Rows are points. A path goes straight from each point to the next, and from the last back to the first. The post is the endless flat space through its rows: a point in 2 columns, a line in 3, a plane in 4, and so on, so that a path can go around it. How many times does the path go around the post? Going back the other way cancels.

Post (1 x 2):
-0.04, -0.20
Path:
-0.09, -0.74
-0.22, -0.49
+0.02, -0.37
+0.37, +0.08
+0.01, +0.46
-0.17, -0.06
-0.32, -0.11
-0.08, +0.11
+0.14, +0.03
+0.05, -0.40
+0.01, -0.61
+0.24, -0.11
+0.21, +0.19
+0.26, -0.52
-0.13, -0.44
-0.15, -0.31
-0.03, -0.51
-0.12, -0.46
-0.27, -0.31
-0.13, +0.00
-0.15, -0.13
-0.36, -0.60
-0.03, -0.72
+0.20, -0.30
+0.33, +0.33
-0.27, +0.23
-0.08, +0.06
+0.25, +0.38
+0.16, -0.30
Times around: 0

Post:
+0.23, +0.05, -0.14, -0.26, -0.33, +0.33, -0.28, -0.24
+0.06, -0.03, +0.01, +0.27, -0.10, -0.09, +0.00, -0.19
-0.08, +0.00, -0.06, +0.02, -0.43, -0.14, +0.26, -0.67
+0.02, +0.36, +0.08, -0.13, +0.25, +0.04, -0.16, -0.03
+0.06, +0.07, -0.10, +0.01, +0.28, +0.24, +0.46, -0.24
-0.17, -0.02, -0.48, +0.06, +0.17, +0.11, -0.75, +0.26
+0.16, -0.05, -0.16, -0.15, +0.02, -0.02, -0.28, +0.47
Path, 29 rows:
-0.24, -0.42, -0.28, +0.35, -0.11, -0.22, -0.25, +0.22
+0.46, +0.09, +0.19, -0.12, +0.06, +0.10, +0.00, -0.25
-0.21, +0.25, -0.16, +0.19, +0.29, -0.37, +0.86, -0.98
-0.20, -0.18, -0.54, +0.83, -0.11, -0.15, -1.09, +0.51
-0.02, +0.13, +0.05, +0.02, -0.14, +0.13, -0.08, -0.13
+0.00, -0.07, +0.05, +0.06, -0.13, +0.26, -0.20, -0.15
+0.07, +0.03, -0.25, -0.28, -0.10, +0.13, -0.37, -0.35
-0.18, +0.20, -0.44, -0.32, -0.13, -0.18, +0.06, -0.60
+0.23, +0.12, -0.05, +0.20, -0.23, +0.12, +0.10, -0.17
-0.42, -0.18, -0.64, +0.33, -0.01, +0.30, -0.16, -0.19
+0.30, +0.02, +0.29, +0.11, +0.05, +0.42, -0.52, +0.10
+0.15, -0.06, -0.05, -0.05, +0.07, +0.25, +0.22, -0.42
-0.25, +0.29, -0.20, -0.17, +0.03, -0.75, -0.08, -0.13
+0.02, -0.31, -0.72, -0.06, -0.12, -0.03, +0.25, +0.19
+0.10, +0.40, +0.40, -0.42, -0.42, -0.08, +0.36, -0.24
+0.22, +0.10, -0.03, -0.50, +0.01, +0.81, +0.13, -0.44
-0.24, -0.20, -0.86, +0.20, +0.45, +0.54, -0.71, -0.08
+0.07, +0.07, -0.13, -0.07, +0.26, +0.02, +0.05, -0.25
+0.14, -0.42, -0.24, +0.10, -0.37, +0.03, -0.39, +0.16
-0.08, -0.05, +0.08, +0.08, -0.03, +0.39, +0.48, -0.25
+0.03, +0.05, -0.19, -0.55, -0.27, -0.06, +0.35, +0.36
+0.30, +0.15, -0.22, -0.11, +0.07, +0.07, +0.43, -0.08
-0.70, -0.13, -0.76, +0.47, +0.40, -0.84, -0.42, +0.00
-0.08, +0.21, +0.11, +0.02, +0.43, -0.18, -0.33, +0.37
-0.01, -0.07, -0.28, -0.24, -0.07, +0.34, -0.17, +0.08
-0.31, +0.09, -0.56, -0.43, +0.08, +0.19, +0.03, -0.07
+0.15, +0.06, -0.35, +0.03, +0.11, +0.52, -0.13, -0.30
+0.36, +0.23, -0.25, -0.65, +0.32, +0.26, +0.27, -0.06
+0.04, -0.02, -0.12, -0.23, -0.12, -0.14, -0.79, +0.07
Times around: 1
